Each row is a point. Before rounding, the points of a table are all equally far from one centre. They may lie mostly on one side of it. Write the centre, to within rounding.

Points, 5 rows:
[[-0.83  0.12]
 [ 0.06 -0.07]
 [-0.49  0.92]
 [ 0.26  0.25]
 [ 0.09 -0.04]]
Centre: [-0.31  0.38]

Points:
[[-0.18  0.42 -0.44  0.26 -0.39 -0.14  0.00  0.70  0.66]
 [-0.26  0.20 -0.69  0.44 -0.19  0.43  0.04  0.99 -0.09]
 [ 0.31  0.35 -0.45 -0.06  0.64  0.07  0.61  0.31  0.04]
 [-0.11  0.00 -0.23  0.71  0.10  0.08 -0.38  1.08 -0.25]
 [-0.08  0.68 -0.38  0.74  0.20 -0.13  0.58  0.58  0.19]
 [-0.14 -0.12  0.07  0.12 -0.40 -0.50 -0.46  0.94 -0.23]
 [-0.73  0.19 -0.66 -0.03 -0.07  0.77 -0.35  0.53  0.00]
 [ 0.14  0.49 -0.58  0.16  0.19  0.40  0.06  0.95  0.30]
 [ 0.17  0.81 -0.71  0.35 -0.07  0.25  0.16  0.82 -0.18]
 [-0.17  0.45 -0.36  0.88  0.24  0.45  0.09  0.91 -0.21]
 [ 0.47 -0.10 -0.57  0.40  0.33  0.00 -0.09 -0.05 -0.39]
 [-0.28  0.13 -0.57  0.03  0.27  0.97 -0.46  0.15 -0.30]
 [ 0.31  0.08  0.10  0.88 -0.07 -0.46 -0.16  0.16  0.09]]
Centre: [-0.28  0.37  0.05  0.09  0.06  0.08 -0.05  0.23 -0.19]

Points (25 x 18):
[[-0.07 -0.57  0.42 -0.14  0.04  0.48  0.40  0.66 -0.36 -0.29 -0.11 -0.33
   0.65 -0.23  0.65  0.07  0.48  0.04]
 [-0.23  0.50 -0.35  0.19 -0.09 -0.09 -0.17  0.81  0.40  0.44 -0.22  0.22
   0.49 -0.27  0.92 -0.71  0.21  0.81]
 [ 0.24  0.13 -0.06  0.05  0.29 -0.13  0.57  0.07  0.34 -0.31 -0.48 -0.01
   0.56 -0.42  0.20 -1.01  0.23  0.22]
 [ 0.57  0.10  0.00 -0.84  0.03  0.02  0.49  0.95 -0.15  0.09  0.02 -0.09
   0.60  0.05  0.24 -0.87  0.48  0.45]
 [ 0.47  0.49  0.22 -0.52  0.44  0.14 -0.08  1.02  0.44  0.44 -0.23  0.06
   0.44  0.12 -0.09 -0.58  0.92  0.37]
 [-0.11 -0.01  0.45 -0.43 -0.36 -0.06 -0.36  0.38  0.31  0.11  0.00  0.51
   0.73  0.02  0.77 -0.53  0.43  0.32]
 [ 0.08  0.23 -0.52  0.04  0.38 -0.04 -0.12  0.67  0.43  0.04 -0.31  0.05
   0.48  0.64 -0.16 -1.12  0.23  0.29]
 [-0.49  0.02 -0.70 -0.73 -0.28  0.34 -0.19  0.40 -0.61  0.05  0.39  0.49
   0.20 -0.37  0.32 -0.74  0.02  0.40]
 [ 0.02  0.38 -0.05  0.06 -0.37  0.15  0.57  0.94  0.34  0.23  0.02  0.44
   0.66 -0.04  0.72  0.20  0.38  0.32]
 [ 0.41  0.43 -0.41  0.13  0.37  0.25  0.19  0.10  0.26 -0.15 -0.52  0.80
   0.19 -0.28  0.37 -0.13  0.16 -0.23]
 [ 0.20  0.17  0.41 -0.54  0.11  0.78  0.15  0.96 -0.03  0.01  0.08 -0.50
   1.04 -0.13  0.31 -0.69  0.19  0.13]
 [-0.21  0.02 -0.23 -0.06  0.48 -0.21  0.14  0.66  0.45 -0.35 -0.46  0.49
   0.35 -0.56  0.38 -0.67 -0.07 -0.05]
 [ 0.28  0.20 -0.40  0.40 -0.05  0.70 -0.29  0.80  0.06 -0.24 -0.54 -0.64
   0.60 -0.40  0.06 -0.59  0.24  0.66]
 [ 0.24 -0.05 -0.54 -0.55  0.02  0.09  0.20  0.79  0.58  0.04  0.05  0.40
   0.47  0.19  0.56 -0.70  0.37 -0.01]
 [-0.15  0.76 -0.20 -0.62 -0.13  0.05 -0.20  0.66  0.63  0.16 -0.13 -0.69
   0.51 -0.18  0.63 -0.35  0.04  0.29]
 [-0.29  0.19  0.19 -0.34  0.51  0.24  0.35  0.67 -0.36  0.12  0.12  0.67
   0.68 -0.72  0.35 -0.68  0.03  0.64]
 [ 0.34  0.05  0.26  0.04  0.18  0.26  0.73  0.74 -0.03 -0.11 -0.56  0.08
   0.90 -0.35  0.21 -0.94  0.29  0.06]
 [ 0.72 -0.10 -0.19  0.03  0.09 -0.29  0.21  0.56  0.21 -0.17 -0.56 -0.05
   0.51  0.33  0.61 -0.34  0.13  0.25]
 [-0.06  0.29 -0.08 -0.27  0.73  0.09 -0.40  0.57  0.30  0.71 -0.72 -0.10
   0.76 -0.03  0.33 -0.68  0.36  0.58]
 [-0.43  0.61  0.01 -0.08  0.32  0.61 -0.08  0.30 -0.01 -0.11 -0.72 -0.19
   0.43 -0.64  0.94 -0.11  0.10 -0.06]
 [-0.02  0.16  0.50  0.00 -0.17  0.56  0.47  0.93  0.23  0.08 -0.21  0.51
  -0.08  0.09  0.45 -0.41  0.16  0.86]
 [ 0.72  0.42 -0.19 -0.20 -0.17  0.56 -0.43  0.48  0.05  0.01 -0.10  0.08
   0.31 -0.02  0.44 -0.86  0.19  0.95]
 [ 0.38  0.39  0.74 -0.75  0.28 -0.13 -0.22  0.81 -0.03  0.03 -0.03  0.03
   0.34 -0.53  0.05 -0.53  0.91  0.02]
 [-0.48  0.39 -0.17 -0.10  0.53 -0.08  0.27  0.43  0.33  0.53 -0.54 -0.85
   0.18 -0.25  0.59 -0.96  0.25  0.17]
 [-0.13 -0.17 -0.04  0.06  0.15  0.02  0.25  1.05  0.21  0.22  0.20  0.45
   0.14 -0.82  0.63 -0.63  0.97  0.15]]
Centre: [-0.07  0.24 -0.03  0.02  0.02  0.19 -0.05  0.49 -0.24  0.32 -0.02 -0.09
  0.13 -0.14  0.08 -0.37  0.25  0.05]

Points, 28 rows:
[[-0.04 -0.06  0.13  0.73  0.18 -0.21  0.31 -0.04 -0.16  0.32  0.67  1.05
   0.12  0.51  0.58 -0.03 -0.13 -0.18 -0.18 -0.18 -0.04  0.37  0.51 -0.72]
 [-0.04 -0.80  0.44  0.64 -0.50 -0.37  0.54 -0.19 -0.08 -0.15  0.35  0.61
   0.97  0.35  0.32  0.46 -0.33  0.63 -0.02 -0.12 -0.09  0.12  0.38 -0.33]
 [ 0.39 -0.26 -0.27  0.79  0.06 -0.31  0.25 -0.40 -0.23 -0.33  0.59  0.68
   0.43  0.99  0.81 -0.07 -0.29  0.76 -0.37 -0.17 -0.02  0.37  0.08 -0.66]
 [ 0.05 -0.17 -0.21  0.56 -0.04 -0.32  0.04 -0.33 -0.04 -0.48  0.65  1.09
   0.56  0.52  0.61  0.10 -0.52  0.24 -0.92  0.07  0.36 -0.04  0.18 -0.36]
 [ 0.11  0.13  0.05  0.85 -0.14 -0.88  0.40  0.11 -0.24 -0.08  0.44 -0.03
   0.53  0.67  0.90 -0.06 -0.44  0.70  0.02 -0.33 -0.02  0.45 -0.01 -0.64]
 [-0.08 -0.63 -0.36  0.69 -0.38 -0.75  0.26  0.19 -0.13 -0.24  0.60  0.41
   0.59  0.51  0.42  0.00 -0.58  0.00 -0.53 -0.16  0.00  0.09  0.33 -0.66]
 [ 0.24 -0.10 -0.51  0.73 -0.06 -0.20  0.01  0.42  0.04 -0.16  0.41  0.98
   0.14  1.03  0.60  0.24 -0.06  0.38  0.12 -0.04  0.32  0.42 -0.05 -0.37]
 [ 0.19 -0.39 -0.27  0.47  0.05 -0.08  0.37 -0.32 -0.21 -0.10  0.38 -0.15
   0.15  1.00  0.26  0.09 -0.16  0.41 -0.44  0.32  0.19  0.21  0.18 -0.92]
 [-0.08  0.13 -0.11  0.34  0.50 -0.39  0.18 -0.11 -0.55 -0.32  0.41  0.40
   0.37  0.62  0.48  0.31 -0.39  0.34 -0.06  0.19 -0.06  0.18  0.17 -0.95]
 [-0.15  0.11  0.12  0.56  0.34 -0.82  0.16  0.20 -0.37 -0.29  0.36  0.50
   0.59  0.33  0.63 -0.36 -0.42  0.39 -0.33  0.07  0.42  0.41  0.19 -0.71]
 [-0.12  0.00 -0.12  0.93  0.13 -0.07 -0.10  0.32 -0.70  0.17  0.19  0.50
   0.65  0.95  0.54 -0.32 -0.30  0.34 -0.27 -0.15  0.17  0.14  0.04 -0.49]
 [-0.20  0.03 -0.17  0.85 -0.37 -0.32 -0.03  0.21 -0.14 -0.39  0.32  0.89
   0.44  0.93  0.48  0.19 -0.49  0.44 -0.10 -0.19  0.33  0.20  0.21 -0.62]
 [-0.14  0.15 -0.28  0.90 -0.25 -0.41  0.06  0.14 -0.32 -0.27  0.25  0.50
   0.77  0.70  0.79 -0.17 -0.34  0.39 -0.34 -0.15  0.48  0.12 -0.22 -0.76]
 [-0.07 -0.11 -0.06  0.68  0.13  0.00  0.09 -0.87 -0.21 -0.07  0.65  0.85
   0.15  0.57  0.75 -0.19 -0.08  0.81 -0.43  0.02  0.00  0.53  0.01 -0.60]
 [ 0.29  0.25 -0.05  0.75 -0.29 -0.62 -0.26  0.16 -0.20  0.28  0.20  0.95
   0.59  0.82  0.71 -0.24 -0.45  0.21 -0.30  0.04 -0.03 -0.10 -0.19 -0.57]
 [-0.13  0.04  0.46  0.88  0.36 -0.53  0.24 -0.12 -0.40 -0.41  0.52  0.92
   0.28  0.81  0.67  0.14 -0.22  0.41 -0.13  0.40  0.04  0.24  0.25 -0.19]
 [-0.10 -0.15 -0.34  0.61  0.11 -0.48  0.01  0.14 -0.26  0.03  0.42  0.55
   0.64  1.09  0.78  0.05 -0.09  0.81 -0.58 -0.32  0.28 -0.19 -0.05 -0.39]
 [-0.01 -0.24 -0.23  0.58 -0.20 -0.46  0.59 -0.54 -0.53 -0.38  0.32  0.99
   0.50  0.54  0.53  0.19 -0.13  0.70 -0.20 -0.25  0.04  0.26  0.06 -0.72]
 [-0.18  0.03 -0.08  0.58 -0.02 -0.35  0.47 -0.20 -0.27 -0.08  0.53  0.87
   0.33  0.70  1.12 -0.08 -0.17  0.37 -0.43 -0.02  0.67  0.13 -0.32 -0.40]
 [ 0.11  0.15 -0.19  0.75 -0.29 -0.66  0.52 -0.07 -0.35 -0.25  0.07  0.60
   0.68  0.56  0.59 -0.30 -0.55  0.58 -0.34  0.16  0.07  0.00  0.41 -0.63]
 [-0.23 -0.56 -0.15  0.69  0.31  0.01 -0.13 -0.38 -0.35 -0.54  0.24  0.79
   0.06  0.52  0.61  0.23 -0.04  0.09 -0.38 -0.12 -0.02  0.67  0.00 -0.77]
 [-0.14 -0.15  0.04  0.89  0.09 -0.37  0.45  0.18 -0.23 -0.54  0.61  0.71
   0.05  0.67  0.52 -0.07  0.04  0.37 -0.15  0.21  0.40  0.33 -0.11 -0.75]
 [ 0.07 -0.10 -0.09  1.02 -0.22 -0.21  0.20 -0.34  0.04 -0.08  0.77  0.62
  -0.03  0.63  0.38 -0.24 -0.53  0.21 -0.93  0.13  0.13  0.60  0.28 -0.49]
 [-0.03 -0.12 -0.31  0.27 -0.01 -0.81  0.13 -0.66  0.29 -0.16  0.44  0.80
   0.15  0.73  0.84  0.15 -0.06  0.56 -0.01  0.09  0.18  0.06  0.23 -0.61]
 [ 0.27 -0.13 -0.16  0.78 -0.07 -0.20  0.20 -0.59 -0.26 -0.18  0.66  0.90
   0.32  0.43  0.68  0.21 -0.24  0.81  0.03 -0.23  0.18  0.35 -0.07 -0.65]
 [ 0.20 -0.14 -0.13  0.36 -0.07 -0.86  0.29  0.28  0.17  0.20  0.48  0.72
   0.45  0.64  0.61 -0.32 -0.29  0.25 -0.31  0.04  0.43  0.07  0.65 -0.53]
 [-0.29 -0.07  0.07  0.83  0.09 -0.30 -0.41  0.59 -0.10 -0.27  0.53  0.31
   0.27  0.24  1.11 -0.04  0.01  0.14 -0.16  0.26  0.13  0.40 -0.10 -0.64]
 [ 0.59 -0.11  0.14  0.68 -0.04 -0.45  0.27  0.16 -0.05 -0.11  0.32  0.76
   0.17  0.59  0.77  0.08 -0.65  0.55 -0.22 -0.15  0.10  0.03  0.25 -0.76]]
Centre: [ 0.10  0.04  0.12  0.18 -0.25 -0.19  0.11 -0.09  0.04 -0.19  0.24  0.26
  0.39  0.38  0.37 -0.04  0.12  0.16 -0.35 -0.17 -0.21  0.34 -0.06  0.11]
